Each row is a point. The window is the flat piece filled in between its corners: a triangle in 3 columns, a solid with four corners in 4, and so on. A path goes straight from each point to the next, and from the last back to the first. After which points does the path pass through the window?

Window (4 x 4)
[[-0.7  4.0 -4.6  1.1]
 [-1.7 -0.1 -4.4  2.5]
 [ 5.9 -2.0  4.5  5.6]
 [-2.9  5.7 -0.2  4.4]]
Path:
(1): [-2.3 -1.5 -1.2  0.4]
(2): [-0.9  1.3 -5.2  3.5]
(3): [ 3.5  7.8 -3.1  6.5]
(4): [-3.4  2.7 -0.2 -0.5]
(5): [-2.8  1.1  1.6  1.6]
(6): [ 1.0  3.9 -1.8  8.4]
(7): [ 1.1  4.6 -4.2  5.9]
(8): [-0.6  3.1  6.7  2.0]
Through the window after points: 1

Window (6 x 6)
[[ -1.5  -2.0   7.1   2.7  -5.0   1.6]
 [  8.9   2.1  -7.7   0.0   1.1   1.0]
 [ -0.7   4.5 -10.3  -2.2  -0.9   2.7]
 [  1.3   5.0   4.2   1.6   5.9   2.6]
 [  5.7   0.2  -7.0  -6.2  -0.1   1.8]
 [ -7.3   3.8   0.3   0.3  -1.1  -4.7]]
Path:
(1): [ 5.4 -3.1 -6.0 -4.6  0.8  1.2]
(2): [ 4.1  6.2 -6.2 -5.2 -1.4  2.0]
(3): [ 1.9  4.7 -5.5 -3.5 -2.1  1.2]
(4): [ 1.3 -2.4 -4.2 -1.1  2.2  2.2]
(5): [-4.2 -0.9 -0.1 -0.6  4.4  1.0]
(6): [ 2.8  4.7  2.2 -0.7 -1.9  2.2]
(7): [ 4.6  6.1  1.4 -0.6  1.4  3.2]
(8): [ 2.3 -1.9 -2.6  0.5  3.2  2.9]
(9): [ 1.5 -0.8 -7.6 -1.2  1.2  1.4]
(10): [ 0.0  8.1 -5.3 -2.0  0.3 -1.6]
(11): [ 4.3  3.2  2.3  3.3 -4.6  3.7]
(12): [-0.6 -3.4 -0.3 -0.9  0.3 -1.4]
Through the window after points: 1, 3, 11

Window (9 x 9)
[[-4.8 -2.7 -3.2 -1.8  6.0 -5.0  4.7  3.7  1.5]
 [-0.5 -0.1  3.2 -4.1 -2.3  5.5  1.8 -5.5 -0.1]
 [ 3.8  0.9 -2.0  3.4 -4.1  7.3 -2.9  4.0 -0.7]
 [-1.9  6.7  1.6  3.0 -0.3 -4.4 -8.3 -3.7 -0.4]
 [-5.5  3.1  1.3  3.4 -7.5  4.5 -0.2  2.3 -1.8]
 [-6.2  1.9  2.9  6.1  3.4  3.0  2.1  1.1  6.7]
 [ 0.9  1.6  3.4 -2.8 11.1 -0.2 -4.8  3.6 -1.0]
 [ 3.7 -4.0  5.7 -3.9 -0.3  3.1 -3.7  1.4  1.3]
 [ 4.1 -0.1  0.9 -5.0  5.3 -5.5  6.0  6.0 -2.3]]
Path:
(1): [-0.8  1.8 -2.6 -6.5  1.6  4.4 -2.6  5.5  4.0]
(2): [ 4.3 -0.2  2.0  5.8 -1.8  3.3 -1.4  1.7 -3.5]
(3): [-3.5 -5.7  1.1  3.8 -4.4  1.6  2.9 -3.2 -6.8]
(4): [-0.1  2.0  3.3 -2.6  0.5  3.3 -1.3 -0.9  2.7]
(5): [-0.3  4.9  0.7 -1.2  2.2  2.0 -1.2  2.6  2.7]
(6): [-3.1 -0.3  2.6  1.4  0.0  0.7 -1.2  2.0 -3.2]
(7): [-1.2  0.0  3.9  7.0 -0.6  0.6 -3.2  0.9 -3.0]
(8): [-0.8  1.0 -1.8 -8.2  0.2  2.1  5.0  0.8  7.7]
(9): [-6.6  1.3  0.5 -8.7  6.1 -0.2 -6.1 -2.0  8.3]
(10): [ 5.1  3.6  2.5  7.1 -4.6 -0.5  0.0  0.2 -7.3]
(11): [-0.7 -2.6  4.3  8.7  7.9  2.1 -5.2  2.7 -1.0]
(12): [-0.5  6.8 -1.7 -9.2 -2.0 -4.6  3.0 -1.2  3.9]
(13): [ 0.4  2.5 -0.1 -2.3  1.4  2.8 -1.4  2.1  1.4]
(14): [ 1.9 -1.1  2.6  1.7  0.2  2.6 -0.5  0.8 -2.4]
(15): [ 0.9 -3.5  0.7  1.5  3.7  1.8 -2.0  1.3 -0.2]
(16): [-0.1  7.2  1.2 -4.6 -2.3  3.4  1.5  2.3 -0.1]
Through the window after points: 1, 3, 5, 9, 13, 15
